Each row is a point. Examples show where two turns around zero, p and q, send a point. Write where each new point lands after one turn and then the other. Backwards means that the second turn is done in reverse. Each puzzle has new turns, and all numbers are rounded.
(in the rows, 128 means zero)

Turn p:
[104 155 180] -> [119 190 136]
[155 112 155] -> [153 133 161]
[166 164  79] -> [167 100  75]
[102 126 151] -> [106 152 140]
[101 104  74] -> [ 89  80 110]
[140 107 128] -> [134 113 146]
Turn q:
[172 142 107] -> [166 125  94]
[106 120 170] -> [115 117 173]
[ 75 138 149] -> [ 98 155 170]
[159 112  86] -> [133 116  75]
Where do these land?
q, then p: [ 94  84 118] -> [ 72 132 129]
p, then q: [151 180 140] -> [170 146  92]
q, then p backwards: [ 96 170 100] -> [107 164 170]
p, then q: [119  92 173] -> [141 126 185]
p, then q: [147 112 146] -> [146 110 145]
p, then q: [161 130  92] -> [123  94  93]

Turn p:
[132  64 148 105] -> [138 115 197 128]
[155 136 157 152] -> [144 145 123 168]
[102 147 128 118] -> [ 98 131 117 118]
[ 72 121  79 129] -> [ 98  76 111  87]
[179 172 128 136] -> [161 173  91 139]
Turn q:
[116  85 168 155] -> [100  76 113 153]
[137 159  96  58] -> [170 157 167  74]
[149 114 126 153] -> [123 125  93 134]
[155 166 104  94] -> [172 163 137 103]
[122 153 142 134] -> [139 136 140 152]
[ 89  91 133 174] -> [ 65 110 118 153]
Where do these land?
q, then p: [145 101 132  98] -> [141 134 162 105]
p, then q: [144 185 104 136] -> [131 184 128  96]
p, then q backwards: [104 135 148 212] -> [134 110 190 191]
p, then q: [146 139 143  89] -> [160 141 154 146]
q, then p: [ 83  95 144 136] -> [ 93  93 156 143]
q, then p backwards: [146 113  96  97] -> [132 135  90  96]

Turn p:
[102  98 146  96 125 128 116 137] -> [121 118 139  88 105 112 125 149]
[130 136 149 177 130  98 149 112] -> [133 143 162 165 113 139 134  91]
[117 140 115 113 115 119  59 122] -> [155 115 109  92 133 130  73 118]
[106 155  97 120 108 118 114  84] -> [164 147 101  98 136 143 129  92]
[107 129 118  81 120 174 123 159] -> [101 124  91  89 129 136 129 174]
[190 146 147 145 120  74 165 118] -> [178 153 159 198 127 119 141 133]
[157 121 149 175 108 111 169 121] -> [140 123 154 186 106 142 157 114]
[166  57 118 109 160 175 122 143] -> [ 98  59 131 124 161  86 152 163]
[129 168 174 150 146 147 173 125] -> [102 164 166 155 139 174 148 137]
[ 80 119 106 116 162 127 114 141] -> [ 91 142 115  89 129  99 113 112]
[124 138  88 126 114 138 104 146] -> [127 119  79 124 131 127 107 124]
Turn q:
[130 113  99  92 165  93 140  87] -> [153  79 138  80 122 102 117 106]
[118 127 134 129  93 169  92 152] -> [123 187 130 132 120 143 137 159]
[125 125 140  90 136 133 103  92] -> [152 135 171 103 128 107 135 128]
[102 144 108 112 112 142 161  87] -> [158 110 141 125  82 148 151 108]
[134 154 122 105 146  99 110 156] -> [128 136 101 113 154  91 146 115]
[155 114 106 152  89 155 119  83] -> [156 152 148 130 106 170  82 116]
[104 111 169 100 105 145  92 153] -> [106 172 154 131 119  99 147 169]
[157 121 118 132 138  91 172 154] -> [125  88  84 148 132 106 105 121]
[143 130 113 173 174 150 169 118] -> [137  75 116 140 157 181 121 129]
[ 72 113 132 177 142 148 137 156] -> [ 69 115 121 129 124 174 154 153]
[168 157 168 145 108  82 113 171] -> [101 159 103 178 165  84 113 103]
Where do these land?
p, then q backwards: [141 125 225 149 162  82 213 109] -> [ 82 146 228 113  83 178  97  76]
p, then q backwards: [122 112 134 138  95  84 120 130] -> [134 124 117 101  92 121 152 101]
q, then p: [130 113  84 102 139 152 153 127] -> [141  98  96 140 129 108 137 166]
q, then p backwards: [115 103 113 102 162 154  98 156] -> [123 126 134  62 135 155 130 129]
p, then q: [ 96 136  87 169 115 148 117  98] -> [168 111 159  94 100 161 121 119]
q, then p: [150 130 141 154  85 148  95 118] -> [125 139 132 133 150 181  92 121]
q, then p: [117 149 127  77 128 140 121 130] -> [151 155 130 161 123 117 146 152]
q, then p: [133 147 137 147 114 115 135 159] -> [116 139 112 134 131 131 130  88]
q, then p: [148 138 103 114 153 129 100 125] -> [139 141 129 122 166 105 125 149]

Turn p:
[123  96 159  76 103 128  89 153 113 138 160] -> [138  94 169 152 109  86 121 121 143 152 176]
[120 109 102 127 195 124 159 118 165 110 133] -> [143 106  90 111 155 161 157 155 169 100 119]
[104 152 171 116 102  82 105 145 115 155 161] -> [158 106 175 101  98 120 121 121  89 161 154]
[139 144 116 187 118 146  98 123 164 111 113] -> [ 81 158 102  95 160 121 122 122 101 110 138]
[141 132 153 158 125 150 155 152 131 115 118] -> [103 167 132 113 112 128 126 159 140 128 120]
[ 83 110 130 101 102 142 120 144 104 183 160] -> [152  96 139 170 117 125  95 150 109 177 159]
[160 158  80 127 215 145 148 121 115 103 126] -> [128 107 103 124 132 167 113 136 162  44  82]
[108 146 176 109  80 137 115  88 108 127 145] -> [127 141 188 135 139 138 109  91 122 176 140]
[109 138  58  98 177 114 164 146 130  79  96] -> [116  88  65 137  95 176 164 115 162  95  94]
[177 129  95 172 108 119 152 119 154 111 136] -> [138 192  90 114 134 130 137 116 122  92 139]
[174 138 138 153 100 143 129 102 165 153  59] -> [112 182 101 108 161  76 120 111 120 145  77]
[ 96  85 157 113 111 106 102 124  71 151 129] -> [139 100 181 178 124 109 152 138  96 157 136]
Turn q:
[118 115 102 148 107 147 160 120 101 119 138] -> [100 126 112 114  84 115 117 117 140 146 136]
[149  94 139 131 122  89 140 125 141 112 154] -> [112 103 128 126 139 133 118 146 112 112 179]
[132 158 117 139  96  96 148 145 104 159 153] -> [145 104 131 108 114  63 127 139 120 135 135]
[156  94 147 146 118 204 105 116 119 165 132] -> [168 106  73 151  94 170 107 110 158 124 110]
[146 152 186 144 196 104 136 122 181  74 100] -> [116 158 150 151 163 172 179 105  53  82 142]
[ 97 140 138 144 123 105  99 106 133 135 119] -> [123 139 145 130 126 119 126 156 130  90 100]
[154 114 101 118 110 117 140 127 101 149  99] -> [127 104 125 106 130 123  87 126 114 161 112]
[131 143 141 148 151  93 143 143 225 141  89] -> [ 97 124 102 164 203 115 162 127  75  96 107]
[125 159  98  68  98 203 105 107 110 101 128] -> [155 187 123  91 130 141 106  81 199 151 117]
[133 124  85 107 133 116 164 109 110 168 152] -> [113  83 151 130 125  92 102  99 150 151 132]
[107 127  85 150 138 133  41 174 108 137 141] -> [164 172 137 184 114 113 106 192 150 161 113]
[ 88 117 196  93 143 130 154 142 104  77 132] -> [119 132 159  82 115 180 199 138 136 127 152]
Where do these land?
q, then p backwards: [ 87  80 106  67 129 113 132 131 138 113  91] -> [ 81 134 174 141 153 180 135 101 153 103 112]
q, then p backwards: [117 128 161 119  92 115 108 147 120 148 172] -> [143  94 136 115 167 109 138 155 151 141 157]
p, then q backwards: [ 66 131  84  86 164 110 162 185 181  79 144] -> [116  45 184 124  87 188 173 145 111 136 159]
p, then q: [139 123 181 141 117 158 143 131  91 190 113] -> [183 121 130 127 136 121 148 177  79 127  90]
p, then q: [ 89 156 108  98 141 121 164 108 103  99 125] -> [116 129  71 129 112 158 116  97 149 123  98]
p, then q backwards: [200 128 108 106 156 135 138 114 180 100 200] -> [147 146 155  84  72 156  93  81 154 111 192]
q, then p: [180 130 137 136 101 160  85 139  75 146  74] -> [111 131 116 166 121  54  83  89 121 101  98]
q, then p: [116 146  94 162 160 121 118 103 128 155 121] -> [100 143 146 114 137 123 161 123  80 138 112]
p, then q: [148 143 112 163  76 143 133 111 122 157 129] -> [167 156 163 132 102  97 110 123 118 121 104]
q, then p backwards: [122 118 173 157 105 158  98 123 156 115 112] -> [142 130  78 161 156 121 170 132 132 116 129]
q, then p: [170 114 163 177 128  96 139 126 115 132 104] -> [108 131 155 197  99 124 134 124 118 106 139]
q, then p: [ 77 113  87 123 168 118 143 132 120  91 168] -> [140 137 144  81 131 158 118 161 105 186 157]
q, then p: [154 153 150 129 128 115 101 115 136 141 113] -> [110 132 148 131 122 116 137 115 140  89 107]
